Each row is a point. Any point is a mix of the corners, with weights that add up to 1. It lies inside the corners' shape when no weight is negative. Say inside or outside, and name the corners with a negative weight.

Corners:
(1): [48 33 98]
(2): [-76  22 -18]
(3): [ 62 -46  36]
(4): [ 21  11 -39]
Points:
[-29   5 -48] -> outside (1)
[-12  14  56] -> outside (4)
[ 16 -19  18] -> inside
[25 -2 28] -> inside

Corners:
(1): [-83  56  17   9 -40  -3 -35 -15  24  18  51]
(2): [ 46  11   9 -15  42  23 -10   3   0  35  51]
(3): [-81  44 -54  89  25  14   5 -40 -46   7 -45]
(4): [-12 -70 -49 -18  -8 -60 -38  57 -10  29  -5]
(5): [ 58 117  -2  11  19  -1  -5  17 -19 -29 -12]
(6): [  48    8    2  120  -36  -28 -107  -34    6   20  -57]
(7): [-42 -11  30  62  74  31 -37 -15  89 -33 -16]
(8): [-48  40 -39 -11 -88  81 -63   2  11  86  19]
(9): [ -3  11 -37   0 -44 -34 -35 -13  82  36  54]
(10): [ 39 -78 -32  25  14  -3 -25  52  -9 -18  52]
(11): [-46   6  36 -61  -8  17  -2 -70 106 -56  44]
(12): [  32   10   29   -2 -120  -31   13   67   27   21   25]
Points:
[  2 -64  -6  52  36 -34 -48 -25  39 -25  12] -> outside (5, 8, 12)
[-21  18 -23  30  14   2 -36 -20  15   8  14] -> outside (12)
[-29  18  -8  13 -25  33 -39  -5  34  26  12] -> inside
[ -8  12 -17  14 -13  16 -27 -13  28  10   5] -> outside (1)
[ -9  14 -14   7  -5  -5 -19  20   7  18  22] -> outside (6, 11)

Corners:
(1): [ -3 -25  48 -27  49 -28 -41   0  84 -34 -39 -15  34 -18  37 -81  24 -80
 -30  53]
(2): [ -68    7   73    9   46   48  -68  -81  -15   65    8   26  -16  -63
  -85 -108  -44   18  -48   44]
(3): [ -6 -15 -60   8  36   8 -10 -64 -18  17 121 -28 -77 -33 -75  12   9  26
 -75 -30]
(4): [  7 -23   6  -2 -83  -1 -97  29  -1  -2 -16 -18  42 -38  42  -7  30 -56
   5 -23]
(5): [-35 -56  96 -53 -68 -29   0   4  29  -5 -57 -84  61 -65  24   3   2 -63
 -30  88]
(6): [  3  -5 -73  53   0  -4  12 -31 -69  12  32  13 -88 -66 -36 -44   9  69
 -70 -11]
(7): [ -57   83    8   45   41   27  -20  -35  -29   14   59   48   28  -92
 -103  -23  -19    4  -33   79]
(8): [-27 -68  -5  64 -13  88  13   9 -76 -39  49 -17 -31 -17 -46 -21  52  15
 -30   4]
(9): [-73   0  24  53  78 -37   6 -35 -41  39  85  69 -30 -79 -45 -20 -36  25
 -33 -18]
(10): [ -6 -65 -48 -77 -31  57  51  61  41   8 -87 -39  26  23  21  11  11 -61
  10  -2]
(11): [-97  -8  71   8 -85 -20 -11  -7  72  -5 -35 -66  25  34  -4 -49  -1 -56
 -31   3]
(12): [-87  12  -9  61 115  27 -82 -43 -38   9  28   0 -27 -26 -33 -37 -80  33
 -33  68]
(13): [ 16  -9 -16  34  24  43 -10  33   1 -10  34 -29 -47 -65 -20  29   9  66
 -86 -65]
(14): [ 37  26 -27 -77  41   2  64  15 -33 -46 -68 -66 -10  42  19  34  54  19
  86 -40]
(15): [-24 -30  50 -24   4 -37 -51  28  74  17 -13 -32   2 -37 -28 -45   0  -2
  64  77]
(16): [ 52  15  15 -52   1  36  44  28 -23  -6 -14  15 -55  95  32  70  -8  28
  -4  17]
(17): [-28 -76  -1 -40 -57  12  -8 -27  42  -7 -48 -15  82  -4  25  28  37  42
 -29   2]
(18): [ 19  31  -3 -36  30  55  36  44 -20 -23  86 -35  -4   2  66 -21 -30  77
  39   6]
(19): [ 89 -40 -26 -67 -68  -3  45  25  23 -91 -51 -33  -4  37  27  20 -39 -34
  31 -42]
(20): [  -6  -39  -19 -117  -24   12   -9   81  -22  -72  -40  -22   -7   37
   10    0   20    4  -18  -14]
(21): [ -16  -25  -54  -27   -9   67   22  -24   -9  -68   32    4 -115  -53
   26   38   15   19  -37  -42]
Points:
[ -8 -13   6 -43  46 -14  48 -15  83 -39 -29 -61   4  19  15  72  10 -20
  11   4] -> outside (2, 4, 6, 8, 18, 20)
[ -8  -6  -1  -3 -14  14   3 -29 -13  -9  -2  -9   6  -7  10  -5  -3 -17
  -4   4] -> outside (13, 15, 20)
[-14 -21   7 -28  -6   9 -15  16   2 -15  -6 -14  -4 -10  -5 -10   7   3
  -8  10] -> inside
[ 16  -5  -8 -21   2  32   4  17  27 -36  -6 -33  -6  19  21   7  19  -4
  12   2] -> outside (2, 5, 6, 9, 20)
[-28 -10   7   3  21   7  -1  -4  -1 -14  14 -24 -19 -42 -21 -40  -1  -7
 -23  16] -> outside (4, 16, 17)
[-16   0   7   2   5   8 -11 -14 -12  -9  22  -7 -14 -29 -19 -14  -3  19
 -22  10] -> outside (10)
[-28 -31  -9 -16 -18  10 -20  -3   7 -17 -19 -33   2 -35 -21 -24  17 -14
 -29   8] -> outside (9, 16, 18)
[-37 -14  21  -6  12  24 -30  -7   5  -1  19  -8   2 -29 -20 -20 -18  -4
 -30  30] -> outside (6, 14)

Corners:
(1): [-62  26  52  -8  70  12 -43  21  48  12 -23  15 -10 -25 -79  -8 -17  45
  79   7]
(2): [ 22 -15 -25  12  -5 -68   2  22  59  -3  24 -39 -43  -2 -63 -49  13 -13
 -45 -37]
(3): [ -9 -11  24 -19  22  -4 -16 -31  -8  -1  -5  -6  -5   9 -46  55   5  46
 -62 -35]
(4): [ 19  39  -4 -79   3 -45 -19 -13   4 -11  -7 -91   2 -23  11  32 -19  37
 -13 -15]
(5): [ 36 -52 -11 -34   3 -42 -73 -33  29  10  76  33  25 -52 -18   2 -16  -9
   5 -48]
(6): [ 60  16 -11 -25  -3  31  11  73 -53 -34  21 -25 -23  32 -19  72 -35 -23
   2 -25]
(7): [-31 -34 -26  -1  -3 -65  43 -74 -25  35 -27   2  36  -1 -72   8  30  -2
   8 -13]
(8): [ 47 -45  14  -7  51  16  32  48  37  -1  49 -44  42  48  37  16  20  77
   1 -37]
(9): [-11  49   1 -15  46   6  42  -6  -8 -26  64  41  -2  44 -27  11   1  22
  18   4]
(10): [ 59  15  11 -18 -56  18 -53  24  -2  23  44  22  11   1  -6 -21 -13 -13
  -7 -63]
(11): [-15   4   4 -90  -1 -15 -84 121  11 -15 -35 -10 -34 -24  -9  10   9 -54
  20 -44]
(12): [-44  39 -13 -66  15 -26  -7  41 -58 -34  15 -29 -26 -33 -45   4   0 -36
  10 -75]
(13): [-29 -36 -46 -65 -25 -46 -80  21  14 -24  64  -6  35 -52 -54   1  59  14
  41 -23]
(14): [ 21 -12  44 -15 -15 -10  17 100  -3  14   5  11 -36 -28   6 -81  21  33
 -31  30]
(15): [ -49  -11   20   14  -42  -34  -30   19    2  -50  -14  -41  -30  -20
  -35   41  -10 -119   -9  -54]
(16): [ 12  -8 -37 -62 -11 -51  12  -4 -35  30  24 -47 -61  47 -23  43  43  37
  63 -21]
(17): [ -4   1  -1   2 -93 -56 -51  43 -32  37 -24  15 -35  18 -23  -3 -63  -9
 -18 -22]
(18): [ 53  14 -36  77   6 -21   3 -61 -17  50  23   4  19  -6  29 -49  -2  53
 -34  31]
(19): [ 15 -14   4  34   9 -21  26  -6 -52  40  13 -68  12  54 -36  24 -32 -82
 -54 -32]
(20): [ 47  27  25 -14  59 -46 -30 -26 -44  22 -16  -6  13  36 -23   1  29 101
  87  18]
(21): [  7  41  34  30  74 -30  31  46  17  37  33 -13  36 -15   4  23  29 -10
  14 -34]
Points:
[ 23   9   5 -12  22 -21   4  14  -8  19  11 -15  -4  13 -19  -1   0  23
  -1 -19] -> outside (13, 15)
[  6   7   0 -26  14 -18 -29  24   0  -3  23 -17  -5  -2 -19  16  -1   1
  11 -35] -> outside (7, 14)
[  8  -1 -10 -26  -2 -67 -31 -12  -3  41  -5 -17   4 -23 -34 -25  20  18
  21 -16] -> outside (3, 6, 8, 9, 15)
[ 12 -10   2  -3  -7 -22 -21  23 -14  12   7  -3  -6   6 -30   7  -1  -3
   3 -27] -> outside (4, 9)

Corners:
(1): [-38   4   4   2  49 -55   1  40 -14  -1 -25  16  38 -19  -4  16  34 -41
   1 -40]
(2): [ -34   42   27  -15  -15  -18  -42  -20   -5  -16   42   44  -53  -47
   -8   60  -32 -100   34   49]
(3): [ 16  34  13 -71  49 -47   1  46  34 -32 -10 -28  56  31  13  83 -54  43
  -9 -50]
(4): [-37  -6 -21 -11 -12  -6 -18  38  -6  31 -50  28   6 -24  38 -21 -43  -6
 -20  22]
(5): [ 38  66 -52 -57 -26 -20  83 -36  25 -71 -40  73  66 -26 -34 -34 -17  33
   3 -53]
(6): [ 18 -10  35 -42  13 -32  14 -26 -25  12  41  -2 -57  17  17 -26 -29  52
  14  41]
(7): [-61 -33  34  36   7  55  28 -22  50   5  10  -4  42   7 -10  46   3 -28
   0 -12]
(8): [ 39  11 -47  56  12  53 -37   2 -53 -46  22  39  55   6  33  19 -35 -31
  54 -48]
(9): [ 72  18  65 -56  27 -34  12 -22   6  48  -4 -10 -44 -32 -55  36 -29  34
 -50  22]
(10): [  51   13   61   11  -23   15   22    0  -40  -35   37  -17   17   21
  -45  -15 -113  -35   80   31]
(11): [ 23  18 -55  55 -44 -29 -10  55  -6  48 -15  54  38  -6  66  61  61 -35
 -33 -23]
(12): [ 67 -36 -35 -46 -51 -14 -39   7  29  -7  19 -48 -51 -39  50  45 -24  15
  78  33]
(13): [  6  22  31  50  54 -13  24  10  60  57  -2 -34 -47 -61   0  78  46  34
 -37  18]
(14): [ 52 -64  39 -46   1 -48   7 121 -13  17  29   0 -76 -26  56  12  22 -15
 -22  29]
(15): [ 65  13 -54   1 -72 -38  -4  -4  46 -18 -34  50 -65  -3  51  31  32 -27
   6 -33]
(16): [-11  29 -91  60 -57  44  10 -61  13  -9 -64 -31 -52 -25   5  61  54  29
   1  11]
(17): [-39 -58 -75  54  36   1   6  11   4  98  56  -3 -23 -23 -66 -37 -58 -41
 -44 -23]
(18): [-63   4 -28  -1  32  23 -15  28  29 -29   5  46  35  18 -34 -31  17   0
  -4 -24]
(19): [-16  12 -55  45  52  38   5 -27 -48 -50 -38  55  74  37 -25 -17 -32   1
  47  -4]
(20): [ 30   3 -47  51  36 -50  11   0 -28 -23  44  26  23 -19 -63 -69 -65 -38
 -24   4]
(21): [-12  64 -53 -52 -25  26  12 -42  40 -51 -73  22   8  -3  63   0  29 -41
  50  26]
Points:
[ 21  -8 -13  -5 -25  -9   9  10  11  27   4  21 -58 -30 -13   4   3   9
 -14  17] -> outside (1, 3, 7, 8, 20, 21)
[ 14  13 -19  10   0  -6   5  -2   8  -5  -2  11  -4 -13   0  25  -1  -7
   5  -6] -> outside (4)
[ 18  10 -46  -7   2 -12   4  12  12  13 -18  23  -7 -16   6   2   1  21
 -25  -7] -> outside (1, 2, 7, 10)
[ -4  14 -32  15  -4   2  -2   7   7 -19  -7  24  10 -12   9  18  -3 -28
  17  -7] -> outside (6, 9)
[-22  25 -12  21  29  -6  11  -8   1 -19  13  36  39  10 -24  -5 -26 -31
  13 -23] -> outside (4, 9, 12, 14, 16)
[  5   2 -19  14   2   4   4  -2  -5  -6  -3  23   5  -9   1   4  -5 -15
  12  -2] -> outside (3)
[ 12  12 -10   2   6 -12   8   1   5  -3   2  16   2 -10   0  21  -4  -7
   4  -6] -> outside (4)

Corners:
(1): [  0 -23  59  12  60  48 -72  -6 -38  62  -6 -69 -31  14 -76  52  33 -55
 -34  61]
(2): [ 13   0 -54  69  81  18  -8  -9  42 -15  43  75 -79  20   7  35 -30 -25
 -19  -8]
(3): [-18  17  -9  26  -9  28 -44 -12  16  27  46  -1  45 -72  36  45  49 -63
  44  40]
(4): [ 74  46 -32   1   6  15  90  10 -30  -7  57  79 -50  26 -46  47  15  34
  20 -39]
(5): [ 74  15  19  59 -36 -42  85  54 -75 -18  16  38  13  38  -3  33 -68  72
   7  65]
(6): [ 50  16  32 -13 -28 -35 -19 -27  44  75 -45 -84  11  32  -6 -35  -8  29
 -34  46]
(7): [ 12  75  38 -15   3  24   2  53  52 -23 -42  54 -10 -10 -34  48  51  -5
  34 -22]
(8): [ 24 -13 -73   8  34 -44 -57 -39 -45 -52 -52 -14  45 -55   7  35 -68 -12
 -29 -19]
(9): [ 61  88  50  53 -10 -44 -59  40 -47 -40  26  60 -23 -80 -67  77   9 -21
 -37  -7]
(10): [-25 -11  43  30 -22  21   6 -35 -33  45  19 -60  21  -5   3  42 -38  20
  26 -16]
(11): [ 44  30  30  -5  70 -21  -6  68  34  23  70  62 -59 -59 -23  79 -54 -56
 -12  -8]
(12): [ -5   2 -68 -25 -48 -32  39  48   0  29 -60  44 -42 -71  25 -34 -35  43
 -44  51]
(13): [-26 -41 -57  -4  -5  14 -20 -38  22  95 -98   0  17 -25 -15 -50  69 -87
  41 -31]
(14): [ 12  75  29 -23  43  11  38  34  42  19   6 -24  29 -65 -33 -22   5  38
 -26  42]
(15): [  7  75  -1  27 -53  38  75  -5  35 -16 -33 -49  -9  53  16  25 -65 -34
 -10  68]
(16): [-58  71  14  16  97  50 -40 -55 -19 -48  52 -18   7  50  65   7 -51 -23
   9  65]
(17): [-38  22 -86  47  -3 -54  41 -29 -20  86 -68 -64  34  36  36 -58  10  22
 -25   2]
(18): [  5  35 -68  62 -18   1 -58  29 -15 -13 -10  45 -31  15 -29  69 -46 -27
  31  52]
(19): [  1  93 -48  39  67   1  67 -19  36   9 -50  96 -68 -59  -9  69  17 -16
   5 -25]
(20): [-24   1  27 -22  71  13   6 -40  30  29  63 -66 -47 -50 -67  57  67 -56
  29   3]
(21): [ 73 -24  -3 -37 -36  -1 -44  58 -41   7 -40 -58 -45 -68  13 -42 -19  14
  32 -45]
Points:
[  8  23  -2  12  10  -2  -7  10  -1  13 -12  -7 -11 -28   1  15 -17  -8
  -1  21] -> outside (4)
[ 18  35  -8  12  -3  -3  27   3   5   8  -9   1  -6 -16   5  13 -13  -1
   0   8] -> outside (1, 18)
[  8  32 -12  15   5   4  -7   4   0  16 -15   8  -7 -13  -3  15  -7 -11
   1   5] -> outside (5, 20)
[  6  39  12  14  19   3  23  -1  18  25   7   7 -14 -10 -12  24   3  -9
  -9  23] -> outside (8, 18, 21)
